Rows are points. To make a cloud, some directions were put in groups of two or more. Within a group, all points are equally far from the middle, so they leave a hole (a ring in 2 directions, a hollow ball in 3). The other directions are filled evenly. Then the cloud was stretched, turned, moved and blurred a little. How many holes are there, and how many directions does each take, smallest first?

Cloud (13 x 2)
[[ 32  12]
 [ 19  11]
 [-23  45]
 [ 32   2]
 [ 18 -21]
 [  9 -43]
 [  2 -42]
 [ -4 -34]
 [ 22  36]
 [ 37  21]
 [-14  26]
 [-23 -33]
 [ 44 -14]]
Holes: 0

Cloud (21 x 3)
[[-22   9  43]
 [ 36   5  26]
 [-20  40  -4]
 [-34  36  11]
 [ 37 -28  -5]
 [-29 -34  17]
 [-11  26  41]
 [ 28 -39  -7]
 [-28  35  23]
 [-20  27 -27]
 [-29 -39   6]
 [-25 -42 -21]
 [-12  27 -27]
 [-10  28 -26]
 [  2  35  30]
 [ 16  -2 -35]
 [-43  27  -8]
 [-45  -7  22]
 [ 15 -29 -34]
 [-10  11 -39]
 [ 11 -47 -15]]
Holes: 1 (3)

Cloud (29 x 4)
[[  7 -36  46 -22]
 [-10 -18  42  42]
 [-30 -34 -11  21]
 [ -4 -29  17  43]
 [ 35 -18 -28  -1]
 [  4  19  -3 -44]
 [ -2  35  29 -14]
 [-20  16   3 -37]
 [ 27   7  -6 -47]
 [ 40   5  21 -41]
 [-30  12  30 -22]
 [ 42  19  35 -15]
 [ 47   7  41 -15]
 [-35   4 -34   8]
 [  2  15 -44  -3]
 [-27 -21  43 -17]
 [ 26  20  16 -40]
 [ 39  24  32 -12]
 [-28  11 -36  11]
 [ 21  15   2 -46]
 [-38 -24   8 -21]
 [-37  -5  19 -26]
 [  8 -48   0 -17]
 [ 24  32  28 -19]
 [ 37  -3   5 -46]
 [-40  -6 -24 -13]
 [ 34 -24  43 -27]
 [-14 -29  10  42]
 [ 45  18  30   6]]
Holes: 2 (2, 2)

Cloud (54 x 6)
[[-11  39 -24  20   4   9]
 [-38  18 -31 -25   1   4]
 [-26 -53 -32 -22  25  18]
 [ 24 -55 -28 -32  10  39]
 [ -4 -22 -40   6  36 -15]
 [-16 -37 -44  24   5  -7]
 [-19   8 -26  21 -24  29]
 [-24 -65   4  -9  29  33]
 [-16  -1  39  12  37   0]
 [ 40  -9 -37  28  21  28]
 [ 13  16 -25 -36 -36   3]
 [-38   1   2 -36  12  22]
 [ 15 -17   0  15 -62   3]
 [-25  21 -34  11 -19  18]
 [ 56 -26 -16  34   1  29]
 [-35  -2 -41  14 -19  13]
 [  5 -34  22 -31 -28  38]
 [ 52 -23 -42  12   3  21]
 [-12 -56   9  37  -3  -5]
 [-30 -40 -40 -12 -14 -24]
 [ 18  25  14  26   2  33]
 [ 38   0  47   3  -9   1]
 [ 46 -10  10  34  -7 -23]
 [ -9   4   0 -27  22 -40]
 [ 50 -44  20 -25  19  15]
 [ 36 -62  15  -6  18  50]
 [ -3 -30 -49  23  23   9]
 [ 35   8   5  29 -10 -34]
 [ 10   4  31 -25   1  36]
 [-43  18 -30 -21  -2  -7]
 [-16 -65  -3 -33  -9 -19]
 [ 12 -32 -26  10 -55 -17]
 [-41   4 -31  -9 -29 -33]
 [ -9 -34 -47   9  27  -5]
 [  4 -10   9 -48 -23  26]
 [ 44 -30 -35  28  -1  33]
 [-30  12   3 -33  26  14]
 [ -6 -36  13 -15  47 -15]
 [ 35  13  26  25 -20 -22]
 [-41   0  35  -6  11   3]
 [ 22  32 -27 -13 -30   5]
 [ -1 -25  -9 -49 -43 -10]
 [ 38 -17 -16 -27  36  27]
 [-13 -56   8  39  11   5]
 [ 53 -30 -17  34  -1  32]
 [-39  13   5  29 -18  -6]
 [-36 -42  16  25 -19   0]
 [ 52  -2 -23 -16   3 -11]
 [-25 -26  13  13 -10  47]
 [ -2  20 -13   1 -50 -39]
 [  4 -28 -34 -16 -52 -22]
 [-47   8 -35 -15 -13 -14]
 [ 17 -41 -36 -36 -27  22]
 [ 15  -5   5  14 -60   5]]
Holes: 3 (2, 2, 2)

Cloud (89 x 8)
[[-28  -4   0  51 -52 -23  15  14]
 [ 19  -8 -48  24  25 -34  15   5]
 [ 11  12  43  10  23 -19  26   5]
 [ -4  -6  23  27 -56  12  -3  46]
 [  8  -4  -8 -15  35 -25 -50 -33]
 [  5   8  13  17 -11  28  47 -20]
 [-32   8  39 -32  27  -5 -15 -13]
 [-10 -14 -32  83  -2 -19 -24  17]
 [-32   3   5   5  18  43 -25  47]
 [-30 -31   6  51 -18  16 -42  25]
 [ 11  10 -17  45  -8  -9  24 -59]
 [ 45   9 -32   3  22 -15  21  12]
 [  7 -27  51  30 -13  23 -30   2]
 [-30 -13  -1  41 -50   0  29  15]
 [-27  -4  -3  20 -16 -59 -14 -39]
 [ -2  16  -2   4 -36  51  15  36]
 [-43   3 -58  11 -12   2   4  21]
 [-17  38  27  -5   7   1  31 -40]
 [-16  39   1 -17  21 -25 -23 -47]
 [ -6  41  25  60  17  -8  14   7]
 [ 16  47  11  12 -47  14  -9  13]
 [ 26  -9  45  45  11 -12 -22  30]
 [ -3  30  -2   8 -24  39  32 -20]
 [ 27  28 -15  61  11 -28   4 -11]
 [-14 -19   1  21 -13   3  52  26]
 [-24  -9  44 -40 -11 -15  -8 -24]
 [-13   6  28 -45 -22 -12 -26 -18]
 [-15  -2  10  35  47  25  19  34]
 [  3 -13 -21  60  20 -32  35  17]
 [ 24 -10  42  34 -37  -5   4  17]
 [ 13  32   7 -22  -2 -22 -40  16]
 [  9  29 -39  60  -4 -21 -41   1]
 [-31 -42  -8   4 -42  24 -29  -8]
 [ -7  -9 -51  25  34  16 -32  -9]
 [  3  10  -2  -8 -26 -46 -39  19]
 [-18  -5 -10   8  20 -23 -67   5]
 [-31   4   9  14  -4  64   5   8]
 [ -8  30  15  -5 -31  40  22 -47]
 [  6  25 -10  18 -21  66 -25   1]
 [ 23  22 -10 -26 -33  -8 -29  29]
 [  3   2 -15  38 -38   0 -63 -38]
 [ 37 -20 -15  17  39  35   2  26]
 [-21 -15 -23  26  -8 -56  21  26]
 [ 21 -21   2 -18  34 -14 -40 -51]
 [-12   5 -46  -8 -17   7   3 -46]
 [  5   1 -42  32  23 -49  -9   1]
 [ 19  22 -22  23  -2 -18 -68  24]
 [ 63   2  -2  -2  17   3 -23  17]
 [-11  43   7  16 -47  -8 -39   8]
 [-11   4 -49  29   2   5   4 -52]
 [-31  -8  -4 -10  18   2  23  47]
 [-26 -14  -7  28 -13 -56  12 -10]
 [ 32   4   9  61 -12 -37  -4 -19]
 [ 18  13  -1   2  12  50 -57 -19]
 [-27 -34 -41  54 -10  15 -20 -19]
 [ -2  35  25 -24  17 -13 -30  10]
 [-15  -7  25 -10  -5  13  39   7]
 [  3  -5  -6  60   2 -29  47  19]
 [-37  -8   8  47   1 -49 -18 -12]
 [-38 -26  31  43 -14  32 -38  -2]
 [ 33  21  35  -9  35  17 -19   4]
 [-56 -20 -11  48  -7 -15  12 -23]
 [-45  48 -22  39   8  25  -5  13]
 [-19  -7  35 -40 -15  26 -14  -6]
 [ 22  11 -19  54  -8 -46 -20 -16]
 [ 37  -5  -9   2  50   3 -25  -6]
 [ -2 -13  11  66 -19  48  -1 -19]
 [  6 -17 -16 -35  -6 -26 -25  36]
 [-29 -40 -31  52  16   6 -10   7]
 [ 39 -26 -25  -8  13 -26   1  -3]
 [-66  -6  17  17   0  48 -25 -18]
 [-14  39 -33  47  22  16 -21 -30]
 [ 22  12 -32  51  12 -10  41   0]
 [-39   0   2 -36  19  31 -24 -12]
 [  0  18 -19 -21  27  39  -4  34]
 [ 40  -1 -17  64 -39 -23  -9   7]
 [-37  -5 -15  33   8 -19 -64  -3]
 [ 32 -16  25  47 -26  26 -25 -21]
 [ 46 -17  -3  30 -32   4  25  -1]
 [-31  15  -1 -16   2 -46 -12 -14]
 [-30  -5  34  -2  41   8  -5  20]
 [  1  -7  -7  57  20 -39 -33 -30]
 [ 34  38  34  11 -23  15 -25 -35]
 [ 17 -19   5  27 -15  -2  37 -47]
 [ -6  34 -21 -13  38   0  -7 -10]
 [ 12  12  12  76  17  27 -21  20]
 [-42 -17   3  29 -38 -16  27 -24]
 [ 21  23   1  -3 -31  48 -33 -13]
 [-11  -2 -49 -13 -43  -6   6  18]]
Holes: 2 (3, 4)

Cloud (86 x 8)
[[ -6  38 -11  25  28   2  -5  37]
 [ 28  51 -13 -24 -39  -3  34 -30]
 [ 30 -22 -11 -24  33 -28  -9  35]
 [ -4  50 -47 -11  41 -18  26 -34]
 [ 12 -27 -33 -49  15  22  15  15]
 [  5 -33 -27 -15  11 -25  26  36]
 [ 21  47 -39 -27   3 -17 -27 -28]
 [-10 -55 -19  -1  12 -14  26 -18]
 [ 17  22  17 -29   2   3   3  25]
 [-29  -5   9   3 -11  10  -8 -41]
 [ -1 -54 -17 -36   7   4  30  15]
 [ 25 -53 -10  -2   4  15   8  26]
 [ 31  27 -16   2  -3 -45  11  -1]
 [ 36  19 -15 -10   1 -44  75 -28]
 [  2 -46 -20  -4  22 -29  22  37]
 [-37   6   0 -39  24 -38   7  47]
 [ 11 -22 -13 -40   3 -15 -10  48]
 [ 13 -46 -33  20  17 -24 -16  22]
 [ -5  15 -46  27  32 -24   9  -4]
 [-19  44 -24 -36  44 -23 -49  -6]
 [  6 -15  16 -69  19  -4   1 -10]
 [-20 -41  22 -29  11 -10  10  51]
 [ 30  -5 -22 -35 -23   1  51   9]
 [ 20 -33 -19 -26  -2 -30  38 -13]
 [ 11  -2 -16  11  38 -36  32  47]
 [ 12  49 -20 -39  58  35 -35  14]
 [ -8  29  24 -53  44  61 -17  -6]
 [-38   6 -18   8  35  -7 -44  40]
 [  0  27  16   6  22 -45 -11 -11]
 [ -8  -9  -9  -9  -8 -31  23  34]
 [ 12 -38   6 -59  21  -3  -9  26]
 [ 23   2  -8 -13 -14 -10   8 -45]
 [ 27 -37  -6 -28  31  -9  -6  20]
 [-13 -24 -10 -53  19  -7  -1 -31]
 [ -5  19   2 -48 -47  -1  17 -31]
 [ 42 -15 -41   4  18  -2  21   6]
 [ 33  56 -22  16  18 -34 -34 -16]
 [-26  24 -55  28 -21 -28  25  10]
 [-32  23  35 -49  35  37 -31  -5]
 [ 46  36 -22  30   0 -48 -21   4]
 [ 37  -4 -34 -22  49 -11  32  30]
 [ 31  12 -50 -40  42 -28  66  13]
 [-25  -6  -8  28 -55  -2  14  25]
 [ 30  14 -51 -37  49 -22  24 -19]
 [-22  17 -11 -39  28  21  48  11]
 [ 31   7 -43 -28  53   7 -19  26]
 [  9  32  11 -22  -8  34 -10 -40]
 [ 29  12  -7 -27   7 -20  -2  30]
 [  5  -7 -35  14  42 -11  -2  16]
 [ 15 -25 -10 -45 -32  -3   8  10]
 [  3  36 -30   9 -34  45  22 -18]
 [  6 -21 -43 -18  37 -20 -20  17]
 [  8 -23  -9  -5  18  33  -7  -2]
 [-16 -16 -23  10  39  -9  -8  52]
 [ 30 -23 -54  19 -27 -52  34   2]
 [-34  46 -22  -3  -8 -14  -1   5]
 [-16 -16 -30 -15  20   7 -19   8]
 [ 10  -9 -31  -4  71 -35 -24  13]
 [  0  45 -46  32  -7   2  -2 -12]
 [ 29 -24 -12 -22  29  37  17  12]
 [ 23  21 -26 -12  44 -17 -43  -3]
 [ 29 -30  43   0   1  12  27  25]
 [-33  38  -5  -6 -32 -13   2 -14]
 [ 20   8 -42  28  18 -24  26  44]
 [-17  -2   8   0 -51  15   8  27]
 [ 59   0 -37   2  50 -29  23  14]
 [  8  39  28 -42  40   6 -27  -9]
 [  2  28   6  36 -26  -5  21  13]
 [-34  21  30   8  15 -18 -24  -2]
 [-37   3   6  -1  -6  -7  -8  44]
 [ 12  -8  -9 -51  21 -26 -12  -9]
 [ -5  34   8  19 -50  -1  31 -28]
 [  6   1 -34 -14   5 -46  15 -49]
 [  6 -33 -39 -18  26 -26  25  24]
 [-20  24  18 -41  -8  51  32  16]
 [ 30  46 -19 -49  11 -34  41 -26]
 [ -6 -66  15 -35  43  18   5  24]
 [ 12  36   7   8  20 -26 -51   4]
 [-14   6  28 -27  24   6 -24 -26]
 [  5  61 -19  39  15   5 -35  22]
 [ 22  -2  40 -31  -8  15  24 -26]
 [ 11  -1 -55 -34  14   5  32   0]
 [ 19  38 -67  25 -16  -9  47  12]
 [-19 -52  21 -39   6  18  33  39]
 [ -1  43 -14  35  15  -9 -11  46]
 [-39  12  -2   3   8   3  10 -23]]
Holes: 1 (3)
